Each row of a before or after table is a point. One or more steps were done to the points. Then noise was added and the rows were shuffled. The steps act on how far a point lies along the listed directions, d1 being the first. What was done? A step turns or swaps two directions, mirrors them in a line or flattens them onto one, adds a multiple of one to another, or multiplies one. Angles are multiples of 10 degrees, from the lower direction toward the higher: turns from -170 to 170, lines from 10 to 170 but not 90. Use the fewest steps. Two steps may share a direction if one is a turn and the other turns, adds or multiplies; they go together, in the order done. Otherwise the lowest direction goes first.

Directions:
(1): [ 0.13 -0.55  0.24]
(2): [-0.46 -0.25 -0.32]
(3): [-0.38  0.11  0.46]
Before:
[[-0.19  0.67  0.15]
 [-0.32  0.64 -0.55]
 [-0.04 -0.80 -0.12]
 [ 0.11 -0.40  0.20]
 [ 0.24 -0.24 -0.12]
 [ 0.06 -0.46  0.69]
 [-0.08 -0.08  0.24]
 [ 0.14  0.41 -0.41]
 [ 0.74  0.16 -0.04]]
After:
[[ 0.41 -0.54 -0.18]
 [ 0.26 -0.03  0.07]
 [-0.50  0.37  0.00]
 [ 0.02 -0.21  0.14]
 [ 0.00  0.42 -0.48]
 [ 0.39  0.40  0.61]
 [ 0.22  0.44 -0.07]
 [-0.25 -0.48  0.37]
 [-0.15 -0.19  0.10]]
Steps: multiply d1 by 0.7; turn d2 and d3 by -60 degrees

Directions:
(1): [-0.32  0.55 -0.06  0.38 -0.27  0.36]
(2): [ 0.22  0.33 -0.42 -0.44  0.33  0.33]
Before (12 x 6):
[[ 0.41 -0.55  0.22 -0.29  0.35 -0.37]
 [-0.06  0.10 -0.32 -0.14  0.02  0.07]
 [ 0.27  0.22 -0.30 -0.07  0.22  0.02]
 [ 0.06 -0.03 -0.01  0.07  0.01  0.17]
 [-0.60 -0.32  0.53  0.31 -0.57 -0.33]
 [-0.16  0.12 -0.07 -0.10  0.16 -0.24]
 [-0.17  0.90 -0.17  0.19 -0.32  0.19]
 [-0.21  0.21 -0.19  0.19 -0.36  0.38]
 [ 0.19  0.23 -0.04  0.02  0.22  0.17]
 [-0.19 -1.21  0.88  0.59 -0.34 -1.05]
 [-0.20  0.11  0.49  0.50 -0.34  0.05]
 [-0.12 -0.05 -0.24 -0.20 -0.01  0.03]]
After:
[[ 0.06  0.29  0.04  0.22  0.09  0.18]
 [ 0.39 -1.43  0.49 -0.30  0.32 -1.08]
 [-0.19  0.15 -0.24  0.05 -0.12  0.08]
 [ 0.14 -0.61  0.03 -0.81  0.26 -0.37]
 [ 0.08 -0.02 -0.03  0.06  0.00  0.18]
 [-0.03  0.33 -0.11  0.36 -0.11  0.00]
 [-0.11 -0.36  0.55  0.48 -0.21 -0.33]
 [-0.24  0.14 -0.04  0.01  0.10 -0.24]
 [-0.25  0.01 -0.14  0.02 -0.15  0.05]
 [ 0.26  0.72 -0.44 -0.43  0.12  0.21]
 [ 0.13  0.08 -0.41 -0.32  0.00  0.38]
 [ 0.46 -0.18  0.05 -0.50  0.41  0.02]]
Steps: swap d1 and d2

Directions:
(1): [ 0.18  0.44 -0.01  0.35 -0.57 -0.03 -0.28 -0.58  0.18]
(2): [-0.33 -0.15  0.07 -0.60 -0.01 -0.32  0.18 -0.68 -0.15]
(3): [ 0.58  0.20  0.05 -0.44  0.50  0.00 -0.52 -0.11  0.16]
(4): [ 0.64 -0.41 -0.08 -0.25 -0.54 -0.32  0.20  0.20  0.03]
(5): [-0.02  0.13 -0.30  0.26  0.34 -0.68  0.28 -0.01  0.54]
Before (13 x 9):
[[-0.27 -0.42  0.19 -0.27  0.40  0.39  0.05  0.25 -0.30]
 [-0.03 -0.22 -0.32 -0.28  0.39 -0.72  0.35 -0.20  0.25]
 [-0.34 -0.64 -0.16 -0.56  0.08 -0.65  0.47 -0.33 -0.06]
 [ 0.22 -0.15 -0.07 -0.37 -0.56 -0.71  0.46 -0.59  0.35]
 [ 0.07  0.19  0.13 -0.70  0.45  0.26 -0.13 -0.11 -0.35]
 [-0.13  0.14  0.00 -0.23  0.25  0.08  0.30 -0.24  0.15]
 [-0.53 -0.36  0.11 -0.22  0.55  0.42  0.13  0.67 -0.49]
 [-0.18 -0.26 -0.12 -0.08  0.48 -0.80  0.66  0.54  0.09]
 [-0.13 -0.25 -0.40  0.18 -0.27 -0.82  0.56  0.11  0.44]
 [-0.70  0.71  0.27  0.54  0.47  0.20 -0.33 -0.38  0.10]
 [ 0.03 -0.12  0.28 -0.66  0.59  0.18 -0.19  0.20 -0.19]
 [ 0.08  0.38  0.03 -0.03  0.84  0.34 -0.41 -0.22  0.16]
 [-0.03  0.00 -0.13 -0.27  0.00 -0.30  0.10 -0.15  0.14]]
After:
[[-0.91 -0.29 -0.10  0.29  0.30 -0.50  0.89  0.52 -0.20]
 [-0.18  0.07 -0.05 -0.20  0.10 -0.20  0.03 -0.07  0.11]
 [-0.09  0.06 -0.06 -0.15  0.16  0.08  0.35 -0.19  0.21]
 [ 0.40  0.23 -0.05 -0.19  0.55 -0.08 -0.12 -0.18  0.23]
 [-0.75 -0.74 -0.05  0.21 -0.16  0.12  0.90  0.82 -0.51]
 [-0.16 -0.24  0.16 -0.42  0.17 -0.01  0.24  0.33 -0.23]
 [-0.37 -0.06 -0.27  0.01  0.40 -0.42  0.34 -0.11  0.13]
 [ 0.07 -0.02  0.02 -0.59  0.18  0.13  0.12  0.09 -0.28]
 [ 0.05  0.20  0.03 -0.30 -0.03 -0.25 -0.01 -0.65  0.28]
 [ 0.18  0.43  0.14  0.22  0.25 -0.40 -0.23 -0.21  0.38]
 [-0.57  0.01 -0.25  0.34  0.05 -0.40  0.32  0.00  0.21]
 [-0.77 -0.57 -0.16 -0.10  0.08 -0.32  0.60 -0.19 -0.13]
 [-0.44 -0.70  0.05  0.03 -0.12  0.19  0.48  0.42 -0.31]]
Steps: add 1 times d1 to d3; multiply d2 by 0.7; flatten d4 and d5 onto the line at 110 degrees

Directions:
(1): [-0.19 -0.04 -0.63 -0.08 -0.02  0.19  0.53 -0.07 -0.54 -0.14 -0.51 -0.40]
(2): [ 0.29 -0.30 -0.16 -0.87 -0.34  0.14 -0.20 -0.10  0.41  0.26 -0.14 -0.32]
(3): [-0.94 -0.03  0.27  0.09 -0.26  0.27  0.14 -0.36  0.39  0.05  0.11 -0.28]
(4): [-0.26 -0.03 -0.25  0.06  0.12 -0.16 -0.34  0.73  0.46 -0.59 -0.24 -0.25]
Before (11 x 12):
[[-0.07  0.24 -0.01  0.18  0.25 -0.39 -0.15  0.68  0.26 -0.32  0.02  0.22]
 [-0.02 -0.20 -0.62 -0.55  0.01  0.10 -0.06  0.42  0.12 -0.30 -0.68 -0.24]
 [-0.02  0.05 -0.54  0.06  0.26  0.15  0.55  0.00 -0.62 -0.39 -0.44 -0.03]
 [ 0.30  0.15 -0.31  0.19  0.08  0.16  0.35 -0.03 -0.27 -0.24 -0.22 -0.03]
 [ 0.58 -0.18 -0.61 -0.67 -0.19 -0.09 -0.52  0.47  0.17 -0.39 -0.26 -0.26]
 [-0.07  0.15 -0.89  0.02  0.13  0.09  0.51  0.18 -0.69 -0.03 -0.86 -0.35]
 [ 0.33  0.50  0.34  0.65  0.10 -0.07 -0.12  0.11 -0.21 -0.23  0.48  0.74]
 [ 0.38  0.10 -0.01  0.20  0.21 -0.09  0.08  0.07 -0.07 -0.11  0.14  0.37]
 [-0.45  0.11  0.34  0.48  0.00  0.05  0.25 -0.48 -0.51 -0.05  0.16  0.32]
 [ 0.47  0.17  0.30  0.47  0.47 -0.19 -0.46  0.48  0.10 -0.28  0.26  0.58]
 [ 0.14 -0.23 -0.83  0.04  0.16 -0.12  0.08  0.55 -0.30 -0.43 -0.85 -0.23]]
After (11 x 12):
[[-0.91  0.20 -0.26  0.61  0.00  0.03 -0.03  0.26 -0.06 -0.80 -0.10 -0.25]
 [-0.23  0.39  0.62  0.74  0.32 -0.35 -0.55  0.39  0.49  0.02  0.33  0.56]
 [ 0.17 -0.09 -0.22 -0.27  0.01 -0.01 -0.09  0.22  0.39 -0.22 -0.07 -0.03]
 [-0.91  0.20  0.28  0.62  0.22  0.04  0.05  0.10  0.12 -0.34 -0.02  0.27]
 [-0.57 -0.01 -0.02 -0.42 -0.25  0.02  0.05  0.09  0.60  0.04 -0.08 -0.27]
 [ 0.64 -0.19  0.27 -0.52 -0.15 -0.10 -0.37 -0.25 -0.03  0.24  0.16  0.37]
 [-0.74 -0.03  0.47  0.72  0.09 -0.20 -0.42  0.31  0.66 -0.31  0.09  0.25]
 [ 0.23  0.16  0.19  0.25  0.08  0.01 -0.21  0.20  0.45 -0.27  0.16  0.16]
 [ 0.49 -0.05 -0.33 -0.83 -0.45  0.22 -0.35  0.22  0.50 -0.14 -0.11 -0.15]
 [ 0.03  0.12  0.53  0.23  0.28 -0.15 -0.40  0.21  0.48 -0.28  0.40  0.55]
 [-0.09 -0.29 -0.35 -0.69 -0.16  0.31 -0.27  0.26  0.63 -0.20 -0.38 -0.50]]
Steps: turn d1 and d2 by -140 degrees; turn d3 and d4 by -80 degrees

Directions:
(1): [-0.03 -0.12  0.87  0.31  0.09 -0.08  0.15 -0.20  0.12 -0.54  0.13  0.44
 -0.90  0.03  0.04  0.09  0.39  0.16 -0.18  0.12]
(2): [ 0.26  0.28 -0.18  0.27 -0.70  0.07 -0.65  0.38 -0.77 -0.24  0.07 -0.15
 -0.46  0.20  0.30 -0.35 -0.13  0.04  0.05  0.22]
(3): [ 0.02  0.17 -0.17  0.24 -0.03  0.55  0.11 -0.19  0.49 -0.47 -0.41 -0.97
 -0.23  0.42 -0.24 -0.15  0.22 -0.21 -0.16 -0.15]
Before:
[[-0.24 -0.16 -0.14 -0.09  0.76  0.41  0.43 -0.44  0.94 -0.17 -0.33 -0.24
   0.41  0.13 -0.41  0.16  0.20 -0.23 -0.08 -0.44]
 [ 0.02  0.22 -0.51 -0.39  0.07 -0.13  0.15  0.13  0.07  0.54  0.18  0.23
   0.81 -0.26 -0.10  0.23 -0.15 -0.15  0.03  0.02]
 [-0.10 -0.20  0.06 -0.46  0.33 -0.34  0.09 -0.15 -0.06  0.51  0.10  0.54
   0.71 -0.40 -0.22  0.28 -0.41  0.03  0.01 -0.11]
 [-0.08 -0.13  0.38 -0.13  0.02 -0.42  0.24 -0.12 -0.20  0.00  0.27  1.13
   0.02 -0.20  0.25  0.15 -0.11  0.09  0.18  0.10]
 [ 0.16 -0.21 -0.65 -0.32  0.14  0.02  0.00  0.23 -0.27  0.46  0.08 -0.06
   0.46 -0.15  0.23 -0.16 -0.41  0.09  0.11 -0.05]
 [-0.36 -0.13 -0.33 -0.27  0.94  0.69  0.77 -0.61  1.62  0.27 -0.81 -1.26
   1.00  0.01 -0.69  0.10  0.10 -0.37 -0.01 -0.59]
 [-0.23  0.07 -0.50 -0.61  0.70  0.56  0.70 -0.62  1.42  0.01 -0.28 -0.64
   0.88 -0.08 -0.67  0.21 -0.02 -0.23  0.03 -0.47]
 [ 0.31  0.19  0.08  0.07 -0.40 -0.53 -0.57  0.34 -0.72 -0.15  0.35  0.89
  -0.58 -0.12  0.43 -0.22 -0.11  0.30  0.11  0.13]
 [-0.35  0.04  0.07 -0.10  0.39  0.28  0.58 -0.31  0.99 -0.15 -0.30 -0.34
   0.10  0.07 -0.22  0.17  0.06 -0.25  0.08  0.02]
 [-0.28 -0.14 -0.24 -0.48  0.80  0.01  0.62 -0.54  0.93  0.44 -0.27 -0.39
   0.98 -0.15 -0.47  0.36 -0.01 -0.17  0.04 -0.48]
 [-0.18 -0.12 -0.52 -0.14  0.17  0.19  0.30  0.09  0.50  0.28 -0.39 -0.56
   0.33  0.39 -0.32  0.09 -0.10 -0.08 -0.09 -0.27]
 [-0.05 -0.11 -0.31 -0.20  0.04 -0.11 -0.40  0.19 -0.16  0.48  0.08 -0.06
   0.51 -0.22  0.29  0.03 -0.12  0.16  0.22 -0.07]
 [-0.04 -0.02 -0.20 -0.47  0.07 -0.19  0.33  0.07  0.00  0.63  0.07 -0.03
   0.55 -0.01 -0.18  0.14 -0.35  0.09  0.24 -0.24]]
After, 13 rows:
[[-0.19 -0.26 -0.03 -0.25  0.61 -0.12  0.15 -0.20  0.23  0.23  0.06  0.68
   0.50 -0.22 -0.10  0.19 -0.06 -0.01  0.08 -0.22]
 [ 0.30  0.40 -0.45  0.19 -0.33  0.19 -0.35  0.10  0.01 -0.46 -0.25 -0.50
  -0.38  0.34  0.03 -0.37  0.03 -0.03 -0.02 -0.15]
 [ 0.03  0.17  0.53  0.13  0.10 -0.01  0.32 -0.19  0.35 -0.41  0.20  0.39
  -0.52 -0.01 -0.09  0.25  0.42  0.00 -0.26  0.13]
 [-0.29 -0.02 -0.04 -0.34  0.25 -0.17  0.31 -0.05  0.37  0.35  0.03  0.36
   0.42 -0.24  0.03  0.21 -0.27 -0.11  0.27  0.16]
 [-0.23 -0.26  0.64 -0.22  0.65 -0.35  0.46 -0.46  0.48  0.09  0.11  0.51
   0.10 -0.26 -0.21  0.41  0.18  0.11 -0.02 -0.20]
 [ 0.13 -0.31  0.41  0.13  0.24  0.07  0.21 -0.10  0.02 -0.38  0.13  0.22
  -0.79  0.02  0.22 -0.09  0.18  0.23 -0.18  0.05]
 [-0.17 -0.20  0.44 -0.60  0.57 -0.24  0.46 -0.38  0.56  0.10  0.41  1.02
   0.28 -0.59 -0.21  0.35 -0.04  0.22  0.13 -0.09]
 [-0.32 -0.47  0.77 -0.37  0.78 -0.46  0.41 -0.23  0.38  0.64  0.19  1.08
   0.45 -0.72 -0.01  0.34 -0.05  0.19  0.19 -0.10]
 [-0.07 -0.09  0.58  0.07  0.28  0.13  0.24 -0.41  0.42 -0.45 -0.17 -0.06
  -0.35  0.07 -0.32  0.19  0.11  0.00 -0.28 -0.12]
 [ 0.01 -0.07  0.67 -0.05  0.11 -0.09  0.46 -0.17  0.21 -0.14  0.10  0.10
  -0.53  0.17 -0.19  0.15  0.14  0.19 -0.01 -0.12]
 [-0.03  0.15 -0.23  0.11 -0.09  0.32  0.31 -0.26  0.36 -0.42 -0.34 -0.35
   0.07  0.36 -0.08 -0.10  0.04 -0.23  0.03 -0.12]
 [-0.08 -0.15  0.53  0.22  0.13  0.03 -0.19 -0.10  0.19 -0.29  0.04 -0.02
  -0.56 -0.01  0.24  0.06  0.39  0.26 -0.02 -0.02]
 [-0.19 -0.34  0.30 -0.08  0.20 -0.32  0.23  0.14  0.07  0.26  0.07  0.61
  -0.21  0.07 -0.03  0.24  0.00  0.24 -0.05 -0.03]]
Steps: turn d1 and d3 by 160 degrees; multiply d3 by 0.7; multiply d2 by 0.7
